Rows are points. Any point is a mix of the corners, with weights that add up to 1. It lies inside the corners' shape when no weight is negative. Say inside or outside, and name the corners with a negative weight.
In the rows, zero is written as 128.

Corners:
(1): [160 183]
(2): [159 118]
(3): [95 46]
Points:
[166 169] -> outside (3)
[169 171] -> outside (3)
[129 134] -> outside (2)
[109  83] -> outside (2)

Corners:
(1): [182 115 145  80]
(2): [104  98  65 149]
(3): [182 100 166 100]
(4): [ 81 185 206  83]
(5): [ 85 186 117 175]
Points:
[178 112 121  94] -> outside (3, 4)
[198 105 148 115] -> outside (2, 4)
[ 70 186 165 114] -> outside (3)
[144 136 152  96] -> inside
[ 97 137 113 143] -> outside (1)
[159 118 167 101] -> inside
[127 134 124 113] -> outside (3)
[212 102 185  44] -> outside (2, 5)

Corners:
(1): [139 150 123  84 144 186]
(2): [127 125   7 240  95  66]
(3): [148  78 179 148  92 152]
(4): [126  97  82 165  89  83]
(5): [129  74 150 148  51 167]
(6): [116 240 169  98  95 175]
(7): [ 92 167 180 114 133 169]
Points:
[138  89 144 136 108 165] -> outside (4, 6)
[128 128  74 174 106 113] -> inside
[121 153 135 139 106 153] -> outside (4)
[130 109 143 121 115 174] -> outside (4, 6)
[141 115 134 149  84 144] -> outside (7)
[132 123 108 161  98 130] -> inside

Corners:
(1): [112  74 129  92  79 163  88  75 152]
(2): [180 131 174 172 132 103 121 128 157]
(3): [ 97 180 120 196 118 125  77 133  47]
(4): [249 135 145 113 153  83 175  78 161]
(5): [149 105 137  48 127  94 116 145  57]
(6): [131  28 166 204 176 171 103 147  25]
(7): [128 113 109  56 189 118 171 132 168]
(8): [175  80  39  68 181 116  91 166 191]
(9): [ 76 181  91  67  74 172 164 197  57]
(10): [129  83 134 165  69  99 176  80 199]
Points:
[125 120 127 118 113 132 121 142 117] -> outside (4)
[136  85 141 158 124 126 133 119 117] -> inside
[144 114 127  98 142 132 122 127 123] -> outside (10)
[144 114 129  92 131 110 120 139  97] -> inside
[140 111 129  96 123 118 115 124 100] -> inside
[164 149 121 177 195 129 122 158  93] -> outside (1, 5, 10)
[131 120 110  95 125 125 132 139 102] -> outside (2)
[149 130 138  93 104 108 148 100 150] -> outside (6, 8)

Corners:
(1): [125 127 121 130   7 141 202 126 204 176  95]
(2): [105 138 142 143 157  97 149 117 140 120 144]
(3): [120 138 122 164 152 103 169 148 124 178  68]
(4): [124 128  61 158 116 116 162 128 107 163  86]
(5): [157 140 127 128 157 125 115 106 115 130  78]
(6): [108 117 114 136  47 180 141 120  77 167 106]
(7): [137 151 135 161 165 121 137 130 224 190 188]
(8): [155 101 137 168 150 147 135 125  89 121 113]
(9): [103  94 140 147 150 119  96 105 135 127  82]
(10): [110  67 140  90 133 131 121  99  98 129 111]
(11): [135 125 134 150 144  95  97 156 101 155  57]
(12): [117 116 152 116 133 159 126 161 138 119 111]
Points:
[128 121 126 136 126 126 137 142 107 146  83] -> outside (7, 9)
[126 112 131 140 148 134 123 128 104 136 105] -> outside (1)
[120 130 126 140 108 128 137 123 151 150 106] -> outside (3, 8, 10)
[120 105 114 144 117 133 141 132 125 161 100] -> outside (2, 5)
[125 124 129 140 104 120 144 133 143 154  94] -> inside
[125 133 124 119 105 144 155 121 146 151 112] -> outside (8, 9, 11)
[123 122 113 140  96 136 148 125 122 156  97] -> inside

Corners:
(1): [124 106 121  69 105 147  61 123  96 107 116 170 139 211]
(2): [ 72  57 172 141 118 177 156 121 165 180   7  83 111 121]
(3): [137 146  27  83 128 119 114 146 108 144 152 134  94 178]
(4): [114 136 111 133  91 116 121 180  85 131 215 153 103 140]
(5): [131 113 113 191  49  62 171 116 138 138 157 163 115  62]
(6): [ 29 112 199 153 168 186 158  95 151 186  72  98 114 174]
(7): [151 114 120 132 142  92 128 154  96 158 127 140 171 145]
(8): [106  87 133 186  26  55 189 149 196 116 155 120 109 130]
(9): [120 127 100 102 142 162  68 134 168 113 178 124 136 138]
(10): [135 140 101 153 120  70 104 170 148 172 124 168  78 117]
(11): [ 79  66 224 107 134 164 150  95 198 209  66  70 121 117]
(12): [125 104  86 108 137  92 141 139 132  80 155 185 108 128]
(13): [178 152 128 128  99 132 162 133 135 136 144 154 109 136]
(14): [181 138 111 148 102  80  87 111  95 121 183 148  80 146]
(15): [140 171 114  98 128  49 115 126 100 110 157 109 110 107]
Points:
[116 119 114 114 122 115 109 131 125 137 147 136 116 152] -> outside (2, 13)
[ 99 107 132 116 139 156 132 127 136 166 103 132 127 149] -> outside (8, 14, 15)
[113 117 122 127 113 111 135 143 139 142 129 135 114 132] -> outside (14)
[129 128 108 133 107 109 122 122 134 142 118 127 115 151] -> outside (4, 11, 12)
[105 114 136 130 124 124 135 127 133 143 116 125 110 136] -> inside
[100 111 150 136 125 141 144 122 142 157  99 119 115 142] -> inside
[118 116 114 130 114 120 127 139 132 140 140 143 109 144] -> outside (15)

Corners:
(1): [ 45  87 135 154  61 146 129  60  77  83 140 127 115  80  79  81 180 131]
(2): [177 140 162 154 135 144  97 130 127 177 134 222 139 231 133 208  93   9]
(3): [170 127 101 165 132 147  66 157  96 166 107 124 201 194 107 113 151  94]
(4): [138 158  86 159 170  85  92 170 142 111  91 116  51  71  78 122 163 127]
(5): [100  67 101 118 165  97 138 167 174 113 109  91  63 116  89 154  98 178]
(6): [134 155 101  93 143 109 168 101  54 132 131 149 147 182 106 158  91  89]
(7): [161 195  63 108  84 142 107 183  81 121 164 168 141 249 143 108 115 103]
(8): [178 127 159  92 139 168 173 112  45 197 142 155 140 245 178 152 140  48]
(9): [129  77 186 166  81 209 133  55 114  45 158 144 148  89 115 113 183 222]
(10): [157 169 166 123 114 157 114 222  79 171 144  81 172 218 158 116 107  33]
(11): [132 100 105 232 183  99 149 163 239 166  38  84  70  99  88 192 147 123]
(12): [135  32 146 173  59 159 161  82  92 100 234 124 141  82 119 121 197 161]
(13): [ 82  78 100 159 103 154 136  76  82  64 127 188 163  39  83  68 198 173]
(14): [ 88 153  99 109 155 143  95 187  52 124 195 143 160 205 159 133 142 122]
(15): [107  29 108 194 126 162 156 108  42 129 102 113 123  90 122 144 135 137]
(16): [159 120 132 205 176  34 127 204 132 149  53 141  62 153 131 161 127 117]
(17): [137 107 136 118  71 154  90 132 126  98 143 119 180 195 165 176 169  44]
(18): [148 147 139 149 163 151  86 141 100  43 201 149 166 238 161 109 140  62]
(19): [121 190  98 189 184  75  52 105 223 128  42 151 103  72 145 139  40  97]
Points:
[136 110 128 144 130 140 130 138 102 122 141 150 132 161 128 153 141 102] -> outside (1, 3, 19)
[136 123 124 148 142 130 128 138 109 137 126 141 120 161 123 139 129 107] -> outside (17)
[130 113 122 146 116 135 122 136 106 132 122 133 131 146 125 139 139 106] -> outside (18)
[120  92 128 161 123 135 131 108 110 118 115 132 124 116 112 135 138 116] -> outside (7, 14)
[132 123 124 136 128 138 118 132  95 115 142 143 136 159 127 127 136 109] -> outside (11)
[131 115 127 157 124 136 113 137 121 121 129 141 141 155 122 142 127 107] -> outside (4, 8)
[102 134 123 160 141 133 105 135  94  97 122 119 145 125 120 116 153 116] -> outside (2, 5, 7, 8, 12)

Corners:
(1): [160 197 105 192  58  78  86 138 144 186  36 151 148 153 142 119 187 123
 131 128]
(2): [132 134 204 123 142  58 122 108 141 159 129 122 145  95 126 134 188 190
  80 182]
(3): [191 131  53 173 134  82  88 209 166 165  66 157 111 210 122 136 104 134
 115 122]
(4): [130 120 101  60 119 114 176 100  94  73 129 107 196  51 135 193 144 162
 170 164]
(5): [ 98 166  36 221 114 102  27 144 167  98 126 155  69 158  61 157  38  97
 132 119]
(6): [ 99  81  98 164  27 172 139 160 138 114 173 134  60 129  74 172  65 113
 105 195]
(7): [117  67  79 201  64 147  44 130 159 103 241 124  70 192 118 234  77  67
 205 125]
(8): [160 166 145 167 112 121 107 169  89 173  80 140 106 129  95 209 140 123
  79  92]
(9): [161 128 177  61 100 112 108 142  86  97 184  97 162  81 145 133  52 167
 142 169]
(10): [ 71  99 169  72  92 148 169 103  92  52 168  92 122 121 143 135 113 181
  89 128]
(11): [109  70  78 132  74 134  81 228 119 135 175 109  62 135  60 147  93 114
 210 129]
(12): [170 196 105 131 131  66  49 105 104 147 105 163  78 140 181 172 168 132
 152 148]
(13): [152 136  94 154 105 150  58 179 190 101 122 198 106 171  92 137 102  84
 182 124]
(14): [114  94 186  90 153 115 164  31 127 145  81 126 110  74 125 107  78 171
  95 191]
(15): [149  62 149 124  40 142 151  64 202  80 202  92 106  51 100  86 114 207
 120  99]
(16): [100 115 155 134 125 137 201  94 126 140 194 146 126  76 181 122 113 194
 164 140]
(17): [124 177 194  92 140  95 148  45  85 128 123 135 132 145 106 135 110 227
 111 164]
(18): [147 106  28 149  77 145  80 186 227 138 205 149  90 181  54 120  59  25
 141 100]
(19): [140 108 149  83 127 177 122  72  83  99 183 136 175  66 142 117 135 214
 105 172]
(20): [141 114 152 105 127  80 107 133  66  74 164 174 134 120 118 141 118 134
  76 116]
(21): [177 193 169 157 156  91 128 108  10 135 103 105 102 144 154 135 163 142
  94 186]
Points:
[124  96 105 142  99 136  92 145 173 121 165 139  94 131 100 144  77 125
 141 136] -> outside (1, 4, 17, 20, 21)
[135 121 143 117 105 111 123 109 117 104 153 135 122 115 115 135 114 162
 114 134] -> inside
[139 115 134 131  99 128 108 129 125 127 161 135 109 135 124 145 113 141
 135 141] -> outside (4, 5)
[137 123 128 123 101 116 121 109 132 109 145 126 119 110 121 141 120 158
 130 138] -> inside

Corners:
(1): [139  91 187  71 198 145  59 171 108 167 249 175  84 170  43 173 204 192
 123 113]
(2): [113  82 140 133 104  81 123 188 101 189 172 190 116 125  68 178  92 170
 107 183]
(3): [120  91 162 146  80  93  77 151  54 172  66 105 173  87 186  68 142  22
  67 150]
(4): [105  97 121 160 133 114  72 198 146 149  96 143 130 162 176 130  63 120
  57 174]
(5): [205 169 108  92  98  73 125 172 141 170 175 176 180 129 225 137 133  80
 238 125]
(6): [124 129 129 112 131 137 105 177 131 149 156 141  75 109 123 125 122 170
  44 142]
(7): [141 166  94  13 226 224 122 157 136 141 129 157 136 175 111  49 129 197
 129  21]
(8): [128 126  39 183 138 133 162  89 160 137 160 156 106  62 190 168 137 177
 132 139]
(9): [201 162 134 121 141 102 157 103 209 157 165 142 105 121 128 166  78 122
 147 171]
(10): [170 118  86  52 158 127 105 177  62 125  87  96 162  95 164 103 175  58
 192  78]
(11): [190 232  72  84 180  93  91 178 140 135 165 190 116 140 152 139  80 125
 157  61]
(12): [115  77 143 144 158 154 149 129  12 150 158 158 107  97 193  65 194  70
 196  96]
(13): [ 84 136 140 143  92 127 125 109 129 158 187  84 136 163 211  73 112 129
 148 134]
(14): [109 173 100 129 127  93 175  89 111 157 150 143 130 144 165 175 198  85
 173 162]
(15): [157  47 205 181 166 102 126 143 112  99  98 146 135 138 128 156 192 136
  72 111]
(16): [116 151 237 138 237 153 196 104 192 149 156 117 178 102 172 112 117 108
 210 182]
(17): [178 128 193 213 104 109 126 146 145 162 139 131  54  64 127 152 160 107
 133  81]
(18): [240 136 201 188 122  48 138  76 127 158  40  87 141  82 157 145 245 101
 123 127]
(19): [ 72  86 131 195 116 106 121 138 160  84 118 168  83 141 164  38 112 147
  91 102]
(20): [141 132 197  88 124 163  34 157  62 122 177 166 107 144 101 142 160 112
 190 105]
(21): [ 88 121 150 135  92  74 152  99 199 164 131 130  15  87 137 139 102 185
 107 111]
Points:
[131 103 138 141 114  97 118 129 104 150 141 141 115 122 153 141 164 114
 129 148] -> outside (7, 11, 16, 17)
[127 126 130 120 143 118 114 150 116 142 141 147 122 130 152 114 136 130
 129 116] -> outside (9, 17)
[127 127 125 114 143 129 118 148 127 147 155 150 117 128 149 122 130 131
 137 119] -> outside (18)
[150  82 192 154 116  90 127 149 119 177 130 114 120  94 161 130 143  96
 120 162] -> outside (7, 8, 11, 14, 19, 20)
[116 116 125  93 172 156 111 157 114 127 140 143 129 130 166  79 130 132
 143  89] -> outside (2, 9, 14, 17, 18)
[148 135 143 137 142 111 119 147 132 148 138 145 115 118 146 130 133 122
 134 120] -> inside
[151 139 140 124 144 123 140 126 104 167 161 156  98  93 140 138 168 119
 157 119] -> outside (4, 10, 13, 15, 19)

Corners:
(1): [145 178 153 130 122 120 134 133 142 132 171 111 147  47 127 134 129 135
 158 124]
(2): [139 141 133 139 125 124 145 120 119 129 155 133 142 118 135 106 156 158
 100 117]
(3): [ 93 114 127 101 155 156 104 146 128 124 121 140 128 148 131 139 152 143
 137 165]
(4): [144 119 125 126 143 147 133 136 102 110 106 143 139 159 120 131 116 146
 125 113]
(5): [137 172 133 140 114 112 127 128 153 144 150 128 142 101 120 136 129 161
  90 118]
(6): [150 116 130 129 119 130 112 116 127 129 149 107 106 108 134 122 139 123
 140 110]
(7): [137 113 138 131 145 140 126 122 141 145 150 145 142 137 129 151 112 139
 121 103]
(8): [137 119 174 111 146 121 144 138 148 116 158 111 145 125 136 124 125 129
 143 124]
(9): [129 149 156 146 155 160 108 119 124 214 123  88 117 141 111 170 131 157
  59 124]
(10): [141 125 157 135 156 117 149 118 109 140 141 148  63 120 119 118 122 146
  68 102]
(11): [ 96 118 123 122 134 101 133 114  86 106 155 142 147 125 132 129 119 141
 149 144]
(12): [154 125 155 137 130 129 123 119 122 109 132 142 114 134 137 122 141 103
 137 129]
(13): [141 139 129 135 118 120 142 123 129 139 125 114 112 138 137 124 132 137
 139  98]
(14): [135 136 132 119 129 134 134 123 132 137 121 124 150 138 120 118 123 102
 145 134]
(15): [118 129 149 125 130 132 128 145 157 132  91 126 150  89 133 126 119 137
 146 198]
(16): [147 123 134 123 134  82 175 142 135 115 108 133 140 118 105 115 151 122
 126 125]
(17): [105 120 112 166 147 138 131  68 130 112 154 129 123 139 114 127 113 163
 132 106]
(18): [130 133 138 132 142 113 117 139 138 186   7 133 140 164 121 127 112 115
 110 125]
(19): [120 124 114 149 158 120 132 134 134 129 104 109 108 130 147 105 149 120
 142 169]
(20): [100 115 118 142  95 131 126 137 117 119 163 142 160 137 112 131 120 144
 142 107]
(21): [133 119 136 137 135 145 111 114  96 144 155 141 120 134 101 128 127 157
 131 138]
Points:
[134 123 137 132 140 132 129 124 134 139 139 136 134 130 127 138 122 138
 122 116] -> inside
[131 129 140 132 138 129 129 127 128 138 120 130 133 134 122 133 124 134
 125 127] -> outside (2, 6)
[131 130 137 132 133 128 129 127 128 139 126 126 131 129 124 128 129 132
 125 124] -> inside
[131 128 139 133 136 135 124 122 123 137 134 124 124 127 127 130 128 135
 127 124] -> outside (5, 16)

Corners:
(1): [109  66 134 220 104  98 168 180 102 141 135  59 116  50 169 118 102 142
 173 104]
(2): [ 91 207 173  95  65  97 117  64 201  99 195  84 166 123  90 198 165 166
 191 132]
(3): [136 170  47 194  65 101  61  73 138 158 141  97  97 122  60 134 129 148
 179 167]
(4): [123  97 174 101  34 107 160  94 106  77 129 125 125 115 132 103  97 162
 171  54]
(5): [ 98 174 103 127 103 130 150 203 107  93 147 178  83 101 100  78 155 203
 171 175]
(6): [116 170 130 143 129 167  59 111 171 170 159  92  78 147 207 153 161 117
 188 187]
(7): [116  90  75 185  39 127 141 176 156  44 152  76 106 148  48 131 159 147
 180  67]
(8): [171 102  33 141  89 159 169 154  70  41 168 156 130 110 195 105 161 190
  72  61]
(9): [137 112 177 196 109 173 101 217 168 179 141 129 131 117 118  97 178 155
 187 171]
(10): [131 146 141  96 114  66 119 137 229 167  72 148 136  97 119  73 213 143
 115 190]
(11): [132 178 113 166 160 203  77  89 132 122 184 136  97  77 111 182  70 104
 127 156]
(12): [104  87 180 173  82 119  91 195 155 134 165  80 160 129 186  94 135 100
 109 114]
(13): [ 77  89 156 147  83 161 103 123 106 146 168 107  97 152  83 143 152 137
 129 170]
(14): [117  97  47  69  66  93 132  75 168 167 174 120 100 177  99 213 103 162
  60 108]
(15): [173 185  78 110 122 118 140 138 137 176  87  27 114  88 155 125 185  77
 159  98]
(16): [ 83 153 116  74  84 148 223  59 213 128 157 110 117 131 187 170 109 104
  51 110]
(17): [ 78 155 110 211  73 149  48 176 175 148 144  62 108 121  85 191 189 116
 161  89]
(18): [131  60 180 174  86 204 151 209 103  89 139  97  88  83 201  75  74 196
 116  95]
(19): [102 137  59  80 134 122 161 153 222 160 158 167 187   7 130  61 145 135
 104 135]
(20): [158 139 108 110  42 177  87 121 216 137 172 157  99  81  96 202  93 102
 120 167]
(21): [ 99  60 164 104  94 187 142 175 105 134  79 152 174 118 214  86 102 120
 110 158]
Points:
[110 104 117 135  91 131 145 157 157 146 135 115 122  93 115 126 131 118
 123 127] -> outside (2, 3, 6, 8, 18)
[106 126 126 134  68 130 107 130 172 133 144 115 119 132 105 135 147 143
 145 144] -> outside (1, 8, 11, 15)
[121 137  96 167 107 129 105 140 112 125 111 102 104  91 125  92 156 146
 177 128] -> outside (2, 9, 12, 14, 16, 20)
[121 125 117 138  82 135 129 139 149 136 139 106 114 114 126 132 144 146
 144 128] -> outside (11, 12)
[115 121 111 141  81 136 130 145 151 112 150 110 117 118 114 133 136 148
 143 119] -> inside
[113 126 124 136  81 141 122 131 162 124 154 126 116 110 117 145 131 149
 139 140] -> outside (12, 15)
[106 115 125 140  82 140 123 136 147 116 156 117 120 116 138 130 127 148
 129 128] -> outside (9, 15)
[111 118 149 151  87 151 100 138 155 128 152 130 152 101 144 114 121 128
 115 136] -> outside (1, 5, 6, 7, 14, 15)
[129 140  91 141  80 112 130 125 173 126 138  97 122 106  88 146 164 133
 141 108] -> outside (5, 6, 12, 18, 21)

Corners:
(1): [141 134 179 157 201  92 159 150 137 149 142 120 108 157 221 183 151 202
 174 155]
(2): [114  93 154 132  51 106  88 125 210 206 108 147  47 176 134  87 106  83
 190 166]
(3): [101 175  75  85 140 102  83 120 120  40 129 174  91 118 198  57 204 103
 100 117]
(4): [188 186  76  69  95 169 126  81 110 155 143 139 115 154 106 191 145 140
  67 116]
(5): [140  86  71 112 140 157 117 136  73 249  48  71  79  37  66 181 132 181
 174  72]
(6): [117 104 184 165 135 110 112  76 120  69  66  77 114 121  98  79 198  97
 122 105]
(7): [115 177  83  55  58 177 166 105  70  91 185 104 142 167 131 178  67 165
 167 166]
(8): [124 155  88 129 125 133  95  73 129 199  97  76 197 122 133  85 120 119
 153 203]
(9): [196 159 147  91 130 128 158 167 147 129 167 189  98 119 170 188  88 121
  58 190]
(10): [122  85 185 130 192  84 101  78 109  88 166 177  73 149 181 119  85 183
 100 151]
(11): [182  76 191 141 107 149 187 143  82 156 162 187 151 160  81 143 163 114
 149 193]
(12): [120 124 110 133 153 136 123 166 167  70 182 118 155 116 102  96 204 178
 111 101]
(13): [178 124 102 134  56 163  97  64 127  70  79  98  72 124 169  49 136 108
 181 171]
(14): [186 143 124  54 147 179 174 114 103 133 146  78 133  57 157 125 122 118
  96  73]
(15): [127 144 150  66  21 170  56 131 149 210  54 154 159  90  57 170  93 141
 161 120]
(16): [ 91 149 124 186 199 125  73 103 116 116 200  77  81  99  98  66 124 206
 166 135]
(17): [125 144 151 102 157 169 190  65 122  89 142 112 192 149  95 150 159  93
 179 166]
(18): [ 91 170  59  73  93  68 153  76  85 130 182 136 117 106 123 155 105 156
 164 103]
(19): [188 183  75  98 132  77  55 182 129  92 170 123 151 142 138 102 114 164
 151 174]
(20): [132 174 175  69 157  93 164 131 133 106 100 160 157 141 154  88 118 201
 132 156]
(21): [142 115 137 172 186 161 218 150  80 138 122 110 167 120  68 161 122 132
 197  98]
Points:
[120 130 118 104 137 142 146 116  81 150 127 112 137 101 101 154 133 175
 146 101] -> outside (2, 9, 13, 17, 19)
[127 130 141 108 132 123 132 132 122 132 140 138 124 121 120 140 123 153
 147 129] -> outside (4, 8, 13)
[138 154 109 117 110 125 125 108 137 122 160 107 126 147 136 102  89 141
 134 162] -> outside (1, 3, 5, 11, 15, 17)
[143 136 134 112 127 126 119 111 132 129 126 123 117 120 134 117 139 134
 133 138] -> outside (7, 21)
[143 139 121 122 136 118 110 118 123 136 135 127 110 119 130 117 133 150
 127 136] -> outside (7, 17)
[138 140 126 114  89 134 113 117 125 166 102 118 132 128  85 131 111 135
 170 153] -> outside (1, 3, 10, 12, 14)
[135 127 127 113 115 128 121 117 129 148 112 122 105 124 127 121 127 141
 155 137] -> inside
[136 150 117 105 136 139 123 109 115 116 128 109 128 107 130 123 132 146
 137 121] -> outside (2, 11)
